Every row gives one point. Two turns around zero, p and q, are shown by what they do to some points. Write where each new point lands after one turn and then the other. Backwards means that the second turn is done in reverse. Each puzzle has new turns, and all numbers are rounded.

Turn p:
-0.008, -0.012 => -0.014, -0.001
0.015, 0.002 => 0.011, -0.010
0.039, -0.011 => 0.016, -0.037
-0.046, 0.021 => -0.013, 0.049
Turn q:
0.000, -0.016 => 0.013, -0.010
-0.030, -0.017 => -0.005, -0.034
0.030, 0.033 => -0.007, 0.044
Where do these land?
q, then p: 0.001, -0.029 => 0.002, -0.029
q, then p: 0.015, 0.020 => 0.015, 0.020
p, then q: -0.036, -0.023 => -0.035, -0.024
q, then p: -0.002, 0.044 => -0.003, 0.044
q, then p: 0.021, -0.011 => 0.021, -0.010

Turn p:
-0.026, -0.012, -0.008, 0.004 => -0.028, 0.008, -0.009, 0.001
-0.018, 0.000, 0.055, -0.005 => -0.019, -0.007, 0.050, -0.021
0.014, 0.006, -0.031, -0.030 => 0.022, -0.002, -0.036, -0.018
0.036, 0.041, 0.004, 0.017 => 0.050, 0.015, 0.018, 0.017
-0.006, -0.035, -0.020, 0.015 => -0.025, -0.014, -0.023, 0.023
Turn q:
-0.028, -0.013, -0.037, -0.040 => -0.020, 0.006, -0.039, -0.044
-0.015, -0.018, 0.006, 0.029 => -0.027, -0.012, 0.004, 0.023
-0.025, -0.017, 0.026, -0.010 => -0.031, 0.003, 0.023, -0.014
-0.004, 0.035, 0.009, 0.025 => 0.009, 0.028, 0.006, 0.032
0.038, 0.026, -0.018, -0.023 => 0.051, 0.004, -0.013, -0.015
0.035, -0.013, 0.014, 0.018 => 0.019, -0.030, 0.019, 0.016
Where do these land?
p, then q backwards: -0.035, -0.003, 0.025, 0.052 => -0.038, 0.004, 0.044, 0.035
q, then p backwards: 0.057, 0.002, -0.022, -0.009 => 0.056, 0.006, -0.008, -0.024
q, then p: 0.007, -0.019, 0.017, 0.022 => -0.023, -0.012, 0.017, 0.014
p, then q backwards: -0.031, -0.011, -0.011, -0.019 => -0.030, -0.012, -0.014, -0.017
p, then q: -0.012, 0.015, 0.015, -0.024 => 0.008, 0.013, 0.011, -0.028
p, then q: 0.015, 0.016, -0.023, -0.022 => 0.030, -0.010, -0.020, -0.012

Turn p:
0.003, -0.020, -0.014, -0.022, 0.037, -0.010 => 0.027, -0.013, 0.003, -0.032, 0.023, 0.008
-0.022, -0.031, -0.001, -0.012, 0.048, -0.041 => 0.041, -0.026, 0.002, -0.043, 0.019, -0.032
-0.001, 0.012, 0.005, 0.040, -0.031, 0.014 => -0.025, 0.000, -0.013, 0.043, -0.013, -0.008
0.010, 0.012, 0.042, -0.010, -0.018, 0.027 => -0.022, 0.007, 0.041, 0.015, -0.024, 0.011
0.000, 0.005, -0.020, 0.022, 0.006, 0.019 => -0.012, -0.006, -0.015, 0.018, 0.023, 0.006
-0.027, -0.008, -0.008, 0.019, -0.027, 0.033 => -0.048, -0.017, -0.018, 0.010, -0.005, -0.001
-0.001, 0.024, -0.003, -0.049, 0.039, -0.048 => 0.045, 0.040, 0.017, -0.048, 0.017, -0.015
-0.004, -0.019, -0.009, 0.012, -0.044, 0.020 => -0.031, -0.016, -0.025, 0.011, -0.028, 0.014
0.041, 0.024, 0.009, 0.000, -0.010, -0.014 => 0.025, 0.029, 0.009, 0.025, -0.014, 0.015
Turn q:
-0.022, -0.001, 0.008, -0.017, 0.030, -0.035 => -0.029, 0.004, -0.013, -0.026, 0.007, -0.035
-0.024, -0.002, -0.006, -0.007, -0.021, 0.039 => -0.017, -0.006, -0.006, 0.016, -0.022, 0.039
0.010, 0.006, 0.031, 0.056, 0.019, -0.020 => 0.010, -0.007, -0.002, 0.035, 0.049, -0.035
0.015, -0.041, 0.034, -0.001, -0.028, -0.041 => 0.013, -0.047, 0.023, 0.002, -0.020, -0.047
0.015, 0.013, 0.003, -0.004, 0.001, 0.049 => -0.001, 0.007, 0.021, 0.008, 0.012, 0.046
0.006, -0.020, -0.036, -0.022, 0.001, -0.002 => 0.017, -0.004, -0.015, -0.035, -0.018, 0.012
0.001, 0.044, -0.032, -0.004, -0.003, 0.011 => 0.008, 0.050, -0.008, 0.002, -0.006, 0.020
Where do these land?
q, then p: -0.007, 0.030, -0.024, 0.056, -0.002, -0.044 => 0.045, 0.033, -0.041, 0.032, 0.027, -0.007
p, then q: -0.004, -0.015, 0.012, -0.005, -0.021, 0.023 => -0.016, -0.019, -0.007, 0.015, -0.020, 0.009
p, then q: 0.002, -0.028, -0.010, -0.004, 0.022, -0.039 => 0.032, -0.006, 0.021, -0.037, -0.004, -0.003
q, then p: 0.020, 0.025, 0.003, 0.006, -0.026, -0.008 => 0.009, 0.015, 0.010, 0.034, -0.013, -0.007
p, then q: 0.003, -0.020, 0.016, -0.001, 0.050, 0.019 => -0.016, -0.039, 0.018, -0.021, 0.032, -0.006
p, then q: 0.020, -0.020, -0.021, -0.028, 0.014, 0.033 => -0.021, -0.015, 0.009, -0.015, 0.011, 0.047
q, then p backwards: -0.034, 0.028, 0.024, -0.023, -0.035, 0.015 => 0.002, 0.019, 0.030, 0.003, -0.048, 0.030

Turn p:
-0.019, 0.000, 0.020, 0.037, -0.006, 0.000, -0.001, -0.014, -0.008 => -0.016, -0.008, -0.013, -0.005, -0.015, -0.008, 0.017, -0.024, -0.028
-0.015, 0.013, 0.036, 0.035, -0.054, 0.015, 0.004, -0.003, -0.010 => -0.038, -0.004, -0.003, -0.013, -0.052, 0.022, 0.019, -0.010, -0.030
-0.032, 0.029, -0.003, 0.003, -0.033, -0.005, 0.009, -0.007, 0.009 => -0.033, 0.008, 0.002, -0.026, -0.024, 0.006, -0.010, -0.023, 0.014
-0.008, 0.001, -0.031, 0.010, -0.027, 0.031, -0.005, 0.011, -0.011 => -0.015, -0.019, -0.025, 0.002, -0.006, 0.039, -0.016, -0.001, 0.008
-0.016, -0.036, 0.011, -0.033, -0.008, -0.017, -0.005, -0.004, -0.010 => 0.001, -0.024, 0.013, -0.029, 0.011, -0.014, 0.022, 0.026, 0.013
0.005, 0.016, 0.027, 0.024, -0.054, 0.001, -0.003, 0.024, -0.014 => -0.039, -0.002, 0.009, -0.003, -0.043, 0.021, -0.005, 0.016, -0.032
-0.028, 0.013, 0.002, -0.026, 0.024, 0.006, -0.009, 0.011, -0.027 => -0.014, 0.002, 0.017, -0.014, 0.047, 0.015, 0.007, -0.007, 0.001
0.018, -0.006, -0.034, 0.006, 0.040, -0.002, -0.031, 0.008, 0.037 => 0.041, -0.018, 0.004, 0.033, 0.019, -0.016, -0.038, -0.018, 0.010
0.007, 0.009, 0.022, -0.024, 0.009, 0.008, -0.014, -0.052, -0.012 => 0.039, 0.019, 0.007, -0.038, 0.004, 0.010, 0.025, -0.011, -0.012
0.056, -0.012, -0.022, -0.007, 0.041, -0.019, 0.020, 0.042, 0.047 => 0.030, 0.017, 0.014, 0.071, 0.008, -0.036, -0.031, 0.029, 0.027
0.054, -0.013, -0.043, 0.002, 0.041, -0.050, 0.024, 0.021, 0.007 => 0.023, 0.025, -0.021, 0.039, 0.026, -0.053, -0.041, 0.041, 0.010
-0.022, -0.014, 0.013, -0.027, 0.029, 0.032, 0.011, -0.037, -0.007 => 0.023, 0.004, -0.004, -0.015, 0.026, 0.012, 0.050, -0.021, 0.020
Turn q:
0.010, -0.020, -0.081, -0.004, 0.071, -0.008, 0.014, 0.016, 0.001 => -0.015, 0.013, -0.036, 0.035, 0.092, 0.027, -0.004, 0.018, -0.013
0.005, 0.017, -0.015, 0.021, 0.006, 0.002, 0.008, -0.011, 0.006 => -0.009, 0.013, -0.007, -0.005, 0.018, -0.019, 0.001, -0.014, 0.007
-0.007, -0.031, 0.013, 0.008, -0.016, 0.016, -0.045, -0.021, -0.012 => -0.003, -0.028, 0.005, 0.041, -0.036, -0.006, -0.006, -0.021, -0.008
0.041, 0.032, 0.027, -0.015, -0.028, -0.014, 0.012, -0.022, -0.003 => 0.036, -0.015, 0.017, -0.035, -0.008, -0.043, 0.000, 0.011, 0.012
0.013, 0.063, -0.018, 0.005, 0.023, 0.017, 0.020, -0.028, -0.017 => 0.013, -0.003, -0.019, -0.044, 0.045, -0.025, 0.000, -0.041, 0.001
-0.031, 0.006, 0.020, -0.015, -0.008, -0.016, -0.025, -0.020, 0.000 => -0.016, -0.018, 0.010, -0.012, -0.028, -0.002, -0.025, -0.004, -0.026
-0.009, -0.018, -0.005, 0.001, -0.016, -0.015, 0.009, -0.028, -0.016 => -0.013, -0.016, -0.009, 0.004, -0.011, -0.021, 0.019, 0.011, -0.022
-0.007, 0.003, -0.029, -0.023, -0.014, 0.014, 0.023, 0.086, 0.000 => 0.032, 0.048, -0.039, -0.008, -0.003, 0.060, 0.004, 0.030, 0.017
0.016, -0.035, 0.023, -0.004, 0.018, 0.014, 0.025, -0.022, 0.008 => -0.013, -0.034, 0.025, 0.008, 0.013, 0.004, 0.032, 0.009, 0.020
-0.017, -0.025, 0.014, -0.002, -0.020, 0.000, -0.007, 0.025, 0.046 => -0.024, 0.014, 0.011, 0.011, -0.034, 0.021, -0.014, 0.026, 0.029
0.011, 0.040, 0.034, 0.019, -0.015, -0.014, 0.010, -0.002, -0.018 => 0.023, 0.018, 0.025, -0.035, -0.012, -0.027, 0.010, -0.018, -0.008
-0.027, -0.032, 0.019, 0.007, -0.001, 0.004, -0.045, 0.027, 0.004 => -0.010, 0.007, 0.018, 0.038, -0.037, 0.034, -0.018, -0.008, -0.010
Where do these land?
q, then p: -0.041, 0.004, -0.013, 0.043, 0.016, 0.016, 0.011, -0.006, -0.016 => -0.013, 0.024, -0.032, -0.033, 0.013, 0.004, 0.014, -0.035, 0.013
p, then q: -0.025, -0.030, -0.008, 0.050, 0.020, 0.029, -0.020, -0.029, -0.002 => -0.017, -0.029, -0.029, 0.034, 0.029, -0.029, 0.038, 0.011, -0.012
q, then p: 0.004, -0.006, -0.008, -0.012, 0.019, -0.009, 0.001, 0.032, -0.004 => 0.004, 0.008, 0.003, 0.026, 0.012, 0.025, -0.001, -0.005, -0.012
q, then p: -0.042, -0.041, -0.003, 0.024, 0.009, 0.026, 0.043, -0.022, -0.001 => -0.043, 0.001, -0.034, -0.003, 0.004, -0.006, 0.036, -0.026, 0.045
p, then q: -0.046, -0.025, 0.041, -0.007, -0.004, 0.008, -0.041, 0.013, 0.000 => -0.018, -0.041, 0.028, 0.004, -0.015, 0.024, 0.049, 0.018, -0.008
q, then p: -0.031, -0.036, 0.006, -0.015, -0.044, -0.020, -0.053, 0.011, -0.009 => -0.035, -0.037, -0.022, -0.014, -0.035, 0.035, -0.021, 0.021, -0.036
q, then p: 0.045, 0.007, 0.011, 0.003, 0.004, 0.000, 0.031, 0.008, -0.012 => 0.014, 0.035, 0.015, 0.029, -0.001, -0.021, 0.008, 0.018, 0.007
p, then q: 0.025, 0.035, -0.011, -0.029, -0.012, 0.025, 0.031, -0.022, 0.009 => 0.015, 0.007, -0.017, -0.032, 0.000, -0.012, -0.029, -0.019, 0.047
p, then q: 0.013, 0.022, -0.007, 0.004, 0.012, -0.008, 0.001, -0.019, -0.027 => 0.022, -0.005, -0.014, -0.012, 0.023, 0.000, -0.015, -0.014, -0.015
p, then q: 0.025, 0.044, 0.004, -0.003, -0.009, -0.031, 0.018, -0.029, 0.025 => 0.028, 0.005, -0.001, -0.035, -0.019, -0.036, -0.041, 0.000, -0.005
q, then p backwards: 0.050, 0.009, -0.008, -0.057, 0.005, -0.036, -0.021, 0.038, 0.021 => 0.064, -0.008, -0.040, -0.047, 0.003, -0.015, -0.033, 0.015, -0.005
p, then q: 0.023, 0.017, -0.004, -0.001, -0.019, -0.001, -0.001, 0.026, 0.016 => 0.008, 0.017, 0.007, 0.008, -0.032, -0.001, -0.013, -0.020, 0.007
